Rows are points. Before rounding, the points of a table are all equally far from one centre. They may lie mostly on one side of it. Where is the centre, to within rounding?

Points (10 x 3):
[[-0.89 -0.05  0.11]
 [-0.30 -0.34 -0.14]
 [-0.74 -0.23 -0.24]
 [-0.88  0.04  0.05]
 [-0.66 -0.38 -0.16]
 [-0.29  0.17  0.23]
 [-0.65 -0.32 -0.23]
 [-0.59  0.25  0.21]
 [-0.89 -0.06  0.09]
 [-0.41  0.26 -0.12]]
Centre: [-0.51 -0.08  0.03]

Points:
[[-0.28 -0.35 -0.11  0.39]
 [ 0.32  0.53  0.49 -0.37]
 [ 0.28 -0.49  0.04 -0.72]
 [-0.01 -0.59  0.32 -0.47]
 [ 0.30  0.08  0.32 -0.81]
 [ 0.17 -0.70  0.18 -0.44]
 [ 0.63  0.55  0.07 -0.46]
 [ 0.68 -0.55  0.34 -0.06]]
Centre: [ 0.22 -0.01  0.00 -0.10]

Points, 13 rows:
[[-0.51  0.15  0.00 -0.71  0.52 -0.09 -0.31  0.49]
 [ 0.39  0.01  0.94 -0.41  0.26 -0.10 -0.29  0.15]
 [ 0.39  0.34  0.51 -0.55  0.18  0.60  0.11 -0.09]
 [ 0.22 -0.20  0.14  0.12  0.58 -0.26  0.02  0.58]
 [ 0.62  0.01  0.48 -0.09  0.12  0.42  0.18  0.11]
 [ 0.13 -0.26  0.03 -0.04  0.56  0.13  0.32 -0.15]
 [ 0.00  0.17 -0.08 -0.26  0.96  0.01  0.01  0.29]
 [ 0.39 -0.27  0.58 -0.92  0.66  0.15  0.73  0.69]
 [ 0.61 -0.07  0.57 -0.29  0.37  0.36  0.69  0.68]
 [ 0.43 -0.48  0.52 -0.73 -0.22 -0.31 -0.07  0.42]
 [ 0.05 -0.52  0.21 -0.08 -0.24 -0.06  0.01  0.37]
 [-0.17  0.11  1.20 -0.77  0.21  0.14  0.13  0.23]
 [-0.57 -0.46  0.29 -0.97  0.30  0.09 -0.02  0.30]]
Centre: [ 0.04  0.04  0.34 -0.57  0.24 -0.03  0.29  0.38]

Points (13 x 9):
[[-0.75  0.58 -0.31 -0.16  0.57  0.54 -0.30  0.32  0.15]
 [-0.32  0.16 -0.46  0.01  0.31  0.59  0.13  0.30  0.36]
 [-0.86 -0.13 -0.72 -0.36  0.06 -0.03  0.06 -0.06  0.49]
 [-0.56  0.29 -0.49  0.02 -0.30  0.23  0.31  0.24  0.06]
 [-0.39  0.49 -0.62 -0.57  0.14  0.33 -0.28  0.58  0.14]
 [-0.76  0.36 -0.50 -0.51  0.67  0.76 -0.42  0.08 -0.25]
 [-1.04  0.53 -0.01 -0.23  0.50 -0.22 -0.20 -0.31  0.08]
 [-0.87 -0.18 -0.52 -0.50  0.07  0.87  0.03  0.23  0.23]
 [-0.08  0.32 -0.20  0.08 -0.11  0.71 -0.18  0.33  0.12]
 [-0.49  0.03 -0.60 -0.72  0.36  0.30  0.02  0.44 -0.66]
 [-0.18  0.30 -0.71 -0.75 -0.26  0.34 -0.63  0.07 -0.35]
 [-0.61  0.48 -0.06  0.00  0.39  0.05 -0.03  0.61  0.01]
 [ 0.04  0.18 -0.49 -0.25  0.05  0.63 -0.72  0.21  0.20]]
Centre: [-0.50 -0.03 -0.08 -0.42  0.11  0.21 -0.27 -0.07 -0.10]

Points:
[[-0.20  0.08  0.05 -0.02 -1.25  0.30 -0.43  0.20  0.24  0.07 -0.18  0.38]
 [ 0.17  0.22 -0.41  0.92 -1.00 -0.24  0.25  0.23  0.21  0.56  0.17  0.36]
 [-0.16  0.01 -0.59  0.39 -1.09  0.43  0.02  0.51 -0.01  0.18  0.52  0.17]
 [-0.43  0.48 -0.53  0.70 -0.65  0.14  0.36  0.56  0.15  0.48 -0.16  0.23]
 [-0.10  0.30  0.00  0.12 -0.89  0.02  0.27 -0.27  0.24  0.08 -0.31  0.53]
 [ 0.16 -0.04 -0.30  0.51 -1.16  0.34 -0.55 -0.36  0.00  0.13 -0.01  0.23]
 [-0.48  0.51 -0.36  0.46 -0.40  0.38  0.38 -0.07  0.10  0.19 -0.33 -0.10]
 [ 0.16  0.19 -0.04 -0.05 -0.87 -0.02 -0.39  0.10  0.82  0.52 -0.25 -0.06]
 [-0.30  0.26  0.43  0.39 -0.73  0.20  0.17 -0.05  0.48 -0.13 -0.01  0.25]
 [-0.06  0.06 -0.12  0.81 -0.91  0.39 -0.57 -0.06  0.50 -0.36  0.43 -0.02]
 [-0.28  0.04 -0.67  0.45 -1.07  0.13 -0.03 -0.06  0.73  0.04 -0.22  0.54]
 [-0.27  0.30  0.19  0.44 -1.13  0.04 -0.33  0.39  0.20  0.15  0.01  0.66]
 [-0.23 -0.09 -0.32 -0.19 -0.26  0.11  0.10 -0.24 -0.28  0.38 -0.25  0.57]
 [-0.03  0.54 -0.21  0.48 -0.54  0.11 -0.15  0.44  0.27  0.60 -0.81  0.09]
 [-0.08  0.51 -0.11  0.48 -0.93  0.21 -0.61  0.41 -0.01  0.20  0.27  0.53]]
Centre: [-0.09 -0.15 -0.37  0.40 -0.41 -0.40 -0.27  0.31  0.06 -0.15 -0.12 -0.07]
